Every row gives one point. Before rounding, the points of a table are all equally far from one centre. They may lie mostly on one side of it. Write the centre, to within rounding.
(in the rows, 128 means zero)

Points (8 x 3)
[[ 74 129  70]
 [130 162  74]
 [121 137 145]
 [143 114  69]
 [ 78 121  67]
 [ 97 109  59]
 [ 67 143 112]
 [ 69 109  88]]
Centre: [111 128 100]

Points (17 x 12)
[[ 53 172 179 157 158 207 117 131 137 155  81 102]
 [ 89 116 113 147 185 192 105 119 112  69 125  77]
 [ 27 158 128 135 183 171 192 109 122 142  89 128]
 [130 176 137 129 134 179 106 177 172 173 119 101]
 [ 50 152 103  91 136 156 168 117 152 145 164  59]
 [ 91 166 115 156 111 167 184 158 122 184 150  65]
 [ 62 116 143 156  84 164 139 115 104 101 149  86]
 [ 80 192 105 138 137 149 166 187 123 118 166  83]
 [ 68 159 158 125 165 203 104 130  93  77 133 122]
 [105 163 134 200 142 196 139 116  79 152 105  66]
 [ 38 110 143 131 119 160 131  74 126 117 129  73]
 [ 90  84 146 134 146 171 161 137 119 175  95  56]
 [ 71 149 168 132 157 215  97 114 140 103  80 114]
 [ 48 151 126 140 148 159 130  60 127 191 129  94]
 [ 40 144 165 172 190 217 140 117 117 145 145 112]
 [ 88 119 121 172  94 131 148  84 170 144 148  98]
 [ 29 183 141 127 149 187 143  99 154  88 139 127]]
Centre: [ 97 149 134 140 154 164 146 123 132 133 127 105]

Points (31 x 24)
[[144 146 144 149 106 109 124  62  68 168 138 101 133 101 143  55  50  54
  135 154 141  96 115 147]
 [ 54 107 145 120 138  68 146  85 138 122 155 144  88 132 121 124  88  41
  100 124 103 136  88 150]
 [113 130 179 115  76 115  72 124  87 185 140 126 104 127 127 139  52  61
  175 149 168 101 139 145]
 [122 113 101 128 114 105 182  96  79 128 134 110  81 104  84  87 130  77
  140 145 190 103 103 194]
 [134 137 124  85  65 130  97 144 103 179 152 115 143 133 107 107  56 113
  123 115 129 115 211 196]
 [109 194 188 128 125  73  31 112 102 151 141 102 131  70 131  98  89  37
  152 127 119  97 155 231]
 [103 114 151 124 107 122 129  45 147 124 150 133  68 106  84 143  94 104
  150 137 172  75 135 200]
 [ 74 111 103 148 114 103  59 137 103 222 124  73  69  73  92  77 105  87
  173 147 145 106 132 143]
 [ 86 164 141 128 103 130 113 100  85 225 130 101  99 157  61 131  89 115
  151 184 126 113 102 219]
 [ 79 154 208 154 155 100 126  94  79 167 145 104  95 105  83 160  83  69
  146 172 143 142 161 207]
 [ 89 134 122  87 124 110 158 125  82 149 154 151 123 158  49 124  77  91
  163 158 134  99 193 166]
 [ 87 164 159 100  86  87  96  60 112 136 155 121 120 151  40  91 148  55
  160 135 183 134 124 177]
 [102 147 176 145  77  56 113 124  46 151 150  42 167  88  73 116  72  85
  166 126 137 133 178 152]
 [ 74 116 102 155 132  90  54 145 118 176 169  97 159  59 141 145  73  57
  172 134  92 141 134 229]
 [117 152 158 144 109 111  88 111  78 152 110  83 121  70 145 124 103  44
  150 106 128 119 218 183]
 [140  76 170 122 110  91 103 131  99 163 162 116 129  77 156  90 100  48
   97 147 154 111 166 194]
 [ 24 176 151 149 108  93 109 103  83 170 130 117 134 110 112 111  35  77
   85 118 105 116 155 113]
 [ 87 134 158 137 118 101 117 168 100 168 100 141 136  83  95 140  88  62
  168  81 170 171 193 164]
 [ 59 175 142 133 106  65 128 100 128 157 181  98 101  85 144 108  67  49
  140 157 196 111 113 181]
 [ 62 115 198 141 130 104  55 102  45 176 140 103 133 115  85 125  60  78
   96 139 138 113 153 212]
 [150 118 137 149 131 104 123 125  81 178 148  62 150 103  96  99  99  77
  152 137 173 167 182 134]
 [101 166 132 102 127  90  74  87 150 185 172 118  86  96  40  85 108  68
  169 118 161 148 188 159]
 [141 120 108 178 108  47 110 152 140 156 197 125  72 129  95 108 112  60
  129 208 111 129 108 152]
 [138 197 196 162 146 110 106 176 117 161 154  83 114 158  71 112  78 107
  133 132 127  84 107 118]
 [139 129 145 149 118  85 109  88  89 232 108 102 110  61  92 128  95  75
  142 167 173  91  99 187]
 [ 43 131 168 138  97  60  82  87 148 150 190 140 164 101  92  52  45  71
  139 144 154 112 157 219]
 [137 102 149 150 122  92  50  86 162 125 106 153 112 130 158 113 142 109
  125 123 109 102  95 190]
 [130 105 162  96  94  72 161 131 157 183 169 170 128 110  96 165  90 122
  166 124 117 121 108 186]
 [158 144 200 172 167  69 110  99 112 193 112 143 149 137 120 101 105  96
  132 160 152 118  96 174]
 [150 209 168 131 105 108 116 133  54 115 145 108 140 105  88 126  71  75
  150 199 153  98 155 176]
 [ 98 150 103 143 124  96 121 160  92 152 145  92 107 152 126 143 105  40
  148 120 156 118 208 155]]
Centre: [100 145 136 156 106  93 104 129 118 143 141 121 130 102  81 101  99  91
 137 127 114 114 125 181]
